Each row of a before or after table is a point. One or more steps were done to the points. Then noise was added and the rows were shuffled. The steps act on columns, c1 being the first. Write out the steps. A step turns or swaps two columns, mirrors them in a line or flattens them onto one, adds a multiple of one to another, or multiplies or shifts one. Angles are multiples of 10 degrees, from the lower column toward the higher: turns from -170 to 170, lines from 10 to 170 but not 90. Use the fewest steps. Two steps may share a column if one is a turn and the other turns, adds or multiplies; they go together, in the order done. Otherwise the lowest column goes first.
(in the rows, 128 means zero)

Before (8 x 2)
[[133 120]
 [104 122]
 [ 91  68]
 [110 125]
 [115  99]
 [178 127]
 [ 69 132]
 [147  84]]
After (8 x 2)
[[136 153]
 [136 144]
 [160 135]
 [191 153]
 [135 189]
 [168 102]
 [134 126]
 [121  78]]
Steps: mirror c1 and c2 in the line at 130 degrees

Before (12 x 6)
[[138 123 132 145 107 112]
 [128 162 114 109 126 158]
 [ 90 104 172 147 170 116]
 [ 92 131 109 109  94 166]
 [ 68 141 100 133 125 112]
 [ 92 181  97 105 157 104]
 [ 61 149 100 148 176  91]
 [114 186 124 127 183 175]
 [106 129 173 139 114 118]
 [151 151  79 138  95 118]
 [ 67 196 121 114 185 131]
 [115 115  94 101 154  94]]
After (12 x 6)
[[145 142 125 123 134 146]
 [ 96 124 152 163 129 171]
 [ 75  85 144  84 115  80]
 [136 117 151 138 169  98]
 [ 83  76 157 106 146 154]
 [ 52 127 141 100 161 170]
 [130  90 144 106 127  98]
 [ 46  82 135  84 159 126]
 [137 141  82 123 150 128]
 [103 120 144 113 189 147]
 [ 70 155  79 124 135 133]
 [172 125 179 108 124 149]]
Steps: mirror c1 and c5 in the line at 150 degrees; turn c2 and c4 by -130 degrees; turn c3 and c6 by -170 degrees

Before (13 x 9)
[[136  89 131 122 142 162  77 154 143]
 [170 159 194 137 121 125 161  68 119]
 [120 177 131  98 133  70 119 113 169]
 [153 113 183  93  96 152 158  86 155]
 [128  97 139 135 131  92 148 156 152]
 [ 68 155 110 134 100 154 112 133 104]
 [ 94 128  97 157  60 102 119 162 148]
 [152  79 148 170  53 117 107  66 139]
 [ 79 154 183 115 128 170  71 132 107]
 [135 166 131 109 123 171 159 160 132]
 [116 167 122 180 111  99 140 143 158]
 [144 130 128 108  65 116 137 155 129]
 [ 79 151 118 154 108 136  90 119  91]]
After (13 x 9)
[[132 134 119 139 123 107  94 174 152]
 [145  80 136 111 173 120 115 146 137]
 [139  83 131 106 106  96 167 121 138]
 [151 159 118 168 231 147 119 125 124]
 [ 80 110 121 158 137 163 134 104  78]
 [ 85  74 145 154 175 134 102 153 137]
 [ 65  95 125 131 147 145 164 113 103]
 [114  85 134 177 127 115  97 109 144]
 [171 146  85  91 182 100 151 111 165]
 [192 146  77 136 149  95 126  69 115]
 [123 115 119 103 113 139  72  76 174]
 [100 112  61 115 122 186 171 108 112]
 [140 143 124 126 115 173 163 174 151]]
Steps: mirror c1 and c3 in the line at 10 degrees; turn c2 and c8 by -50 degrees; turn c2 and c5 by -150 degrees; add -0.3 times c4 to c9; turn c6 and c7 by 90 degrees

Before (8 x 12)
[[ 89 165 102 166 115 141 111 100  93 103  97 151]
 [ 87 159 171 163 125 136 108 106 121  73 100 102]
 [142 105 153  77  97  89 158 115 147 146 166 190]
 [163  93 129  80 125  97 150 184 180 130 139 195]
 [ 98 191 102 149 108 107 105 101 111  51 132 105]
 [195 117 145  92 127  90 148 162 126 170 154 160]
 [128  90 141 101 165  84 175 164 129 138 177 172]
 [112 152 116 117 154 143 104  71 105  65 100 116]]
After (8 x 12)
[[162 143 115 120 101 138 152 101 164  56  59 130]
 [245 129 149  93 137 102  96 142 191 175 115 129]
 [217 136 125  78 151 110  95 140 239 146 100 124]
 [137 115 168 164 111 126 152 109 179  75  60 128]
 [139 104 105 165 110 131 150 116 153  98  60 130]
 [180 173 142 101 143 101  70 133 194 150 137 131]
 [146  97 106 150  93 101 140 101 169  49  88 130]
 [192 106 153  76 159 103  88 130 206 138 127 128]]
Steps: shift c1 by 50; multiply c2 by 0.7; turn c2 and c5 by -110 degrees; mirror c6 and c7 in the line at 10 degrees; flatten c8 and c10 onto the line at 70 degrees; shift c9 by 60; shift c11 by -40; multiply c12 by 0
